Rows are points. The window is the flat piece filled in between its corners: a triangle in 3 columns, a solid with four corners in 4, and so on. A path goes straight from each point to the next, and from the last back to the first. List the points from which the path goes on through the window.

Window (4 x 4):
[[ -2  -7 -24 -21]
 [  9  14  37  27]
 [ 81 -15  12  13]
 [-21  -2  12 -32]]
Path:
(1): [-19  41  33 -13]
(2): [  7  52 -27   7]
(3): [ 48 -36  31  -1]
(4): [ 12 -28  31  19]
(5): [-8 45 22 -5]
(6): [ 46  24 -29 -28]
(7): [ 69 -42  36  32]
(8): [ -8 -38   2   0]
(9): [ -5  22  20 -40]
(10): [ 60   9 -10   8]
(11): [ 53 -41  26  17]
(12): [-8 -9 16  4]
Through the window after points: 2, 4, 6, 8

Window, 4 rows:
[[ 17  -8 -36  19]
 [-42  43   5 -43]
 [-14 -49 -19  -8]
 [ 41  33   4  32]]
Path:
(1): [-54 -19  22   9]
(2): [ 33 -24 -53   2]
(3): [  1 -43 -16 -23]
(4): [-31  10   4  16]
(5): [ -6  42 -19  62]
(6): [ -3 -14  -4 -54]
(7): [ 24  -2 -55  -3]
(8): [-10  15  30  35]
(9): [-47 -27  -6  31]
(10): [  3  61  -9 -52]
(11): [ 13  -5 -10 -12]
(12): [  0  11 -40  30]
Through the window after points: 1, 5, 7, 9, 11

Window (6 x 6):
[[ 25   8 -24 -36 -32  37]
 [ 34   0 -54  24  30  -3]
 [ 38 -46   4 -38   9  61]
 [-35  19  -7  28  29  21]
 [-43  -4 -53  73  14  -8]
 [ 11 -20  39 -13 -10  23]]
Path:
(1): [ 26  13 -19  -6 -10  45]
(2): [  0  -2 -34  50  10  28]
(3): [-52  34 -29  10  27 -40]
(4): [ -4 -23 -32 -12  27  -2]
(5): [ 26  -7   9  32 -11  42]
(6): [ 52   3 -20  20  -3  36]
(7): [-36  -2   0 -31  -2  16]
(8): [ 10 -35  -4 -29  19  31]
(9): [ 47   1 -14   8 -31  77]
(10): [ 19 -12 -24  65  13  56]
(11): [-28  23 -18  -9  32 -14]
(12): [-21 -35  -6 -31 -31 -19]
Through the window after points: 4, 6, 8, 10, 12

Window, 6 rows:
[[ 74  35 -27  38  -2  19]
 [-29  -5   1  -3   7   4]
 [-35  35 -10  11 -32 -22]
 [ 27 -47 -14  -2 -13  11]
 [  9 -78 -50   8  45 -21]
 [ -1  28 -20 -21 -17   0]]
Path:
(1): [ 28 -14  41 -12  -7 -19]
(2): [  1   7 -13   1 -12 -48]
(3): [ -2  33 -19  28 -27  39]
(4): [ -3 -58 -40  11   7  24]
(5): [  6 -16 -23  -5  37 -55]
(6): [ 48 -29  -3 -33  44 -23]
(7): [ -4 -12 -21  34 -21  17]
(8): [-22  44 -87  32  -1  -1]
Through the window after points: 2, 4

Window:
[[ 27  25   0 -35 -14  19  34  30]
 [ 33  31 -33  48  24 -24  25  -5]
 [ 15 -43 -56 -20  -4 -33 -18  11]
 [ 11  41  -5  11  12 -18   2 -25]
 [  1 -35  42 -23  60 -33  40 -39]
 [ 22  -6  39 -27   6  -5 -54  54]
 [-27  10 -17 -29 -15  44  23  39]
 [-31  32  18  18  16 -55  34 -10]]
Path:
(1): [-23  23 -19  25 -57  -2   6   4]
(2): [ -2   7   1  36 -47   4  -2  42]
(3): [ 36   2  21 -86  55  -5   1  12]
(4): [ 34  17 -13 -37  49  13   0  50]
(5): [-13  15  31   4 -20  -5  17  -3]
(6): [ 10   5  -8  35   0 -11  32  -5]
(7): [ 28  25 -45  -1  37 -46  -8   8]
(8): [ 17  -6  -1 -61  68   4  50  19]
Through the window after points: 2, 6

Window, 9 rows:
[[  1  15 -46  34  52  22  -4  25 -19]
 [ 10  29  36  -4  -7  16 -34  14  13]
 [ -8   2  27 -34 -23  27  45  16  41]
 [-49 -32 -54  36 -16 -27  18  12   4]
 [ 23 -16   0  13 -11   5 -21 -33  14]
 [-14 -19  -8 -24  -9  -6  -7  -9 -30]
 [-21  30 -31 -12  15 -19  22   3  -5]
 [ -2   7  72   4 -27  23  -1 -33  11]
 [ 10 -23  44  -5  -4 -15  16   4  23]]
Path:
(1): [  5  -5  11  10 -26  -5  -5  10   3]
(2): [ 20 -22  -2 -11  41  28 -24 -95  25]
(3): [-19 -22  16  -8  19  19  -6 -52  21]
(4): [ -9  13  -5   1  -9 -15  16  16  -5]
(5): [ 27  26  43  13 -31   3  23  45   8]
(6): [-17  -2  14 -31  -4  23   7  -7  31]
(7): [ -6   3  14 -10   6  43   0 -18  46]
(8): [ 13 -21  26  -5 -28 -45  35  31 -15]
(9): [  8 -10  24  12 -26 -26  27   4   2]
(10): [-14  -9   1 -18  30  11  -6   2  21]
(11): [-16 -27  16 -25  16  -7 -18 -25  33]
(12): [  9  26  15   4 -18  14  -9  21 -19]
(13): [ -7   6 -12   8  -8   0  23  12   0]
(14): [-16 -11  -4  -6  -9  16 -23 -19  27]
(15): [-36 -16 -11 -17   7  13  -4  -6   3]
(16): [  6 -11  -1  22 -30 -27   9   2 -13]
Through the window after points: 1, 3, 5, 7, 9, 11, 15

Window (9 x 9):
[[-17  40  -5  11  37  -1 -29  28   4]
 [ 21 -34 -19 -11   9  -9 -16 -21 -36]
 [ 75  18 -38  25 -27 -39  36  27  -3]
 [  1 -14  49  30  46 -59 -91  14 -12]
 [-34 -41  48  64 -62   7  18  24 -66]
 [ -6  -6 -26  -4  10 -14  37 -16  19]
 [ -2  20 -30 -32   3 -27  54 -15 -50]
 [  5 -19  -1 -50  14  -3  15   9  15]
 [ 16 -26 -46 -26 -21 -52  -9   0 -18]]
Path:
(1): [ 26  -2  -4  13 -29 -21  -2  -6  19]
(2): [  4   6  -4  11 -19 -25  14 -19  -1]
(3): [  1 -28 -30 -28  56 -16   4  11 -25]
(4): [ 11 -69 -46 -38   7 -31  18  27 -53]
(5): [ 13  26   9  22 -15 -30 -41 -32   5]
(6): [  6   0  32  21   1 -31 -50  -5 -17]
(7): [ -3 -14  10  14  40 -35 -38  25 -15]
(8): [ 24  -9 -54  17  34 -10  -9  46 -35]
(9): [ -8  13  45   3 -37 -31  -9 -21  35]
(10): [  8  30  -2 -29 -23 -51 -10 -13 -33]
(11): [-12 -17 -19   1  45  22  32  22   9]
(12): [ 15 -13 -38  39   6 -39   2  27 -30]
(13): [ 54  -5  27 -51 -37 -17  25 -35  11]
(14): [  0  11  22  -6 -38 -10  20  -1  -3]
(15): [ -1 -34 -48  45  29 -36 -13  42 -41]
(16): [ 43  23 -36  22  47 -53  12  65 -61]
Through the window after points: 2, 4, 6, 10, 16
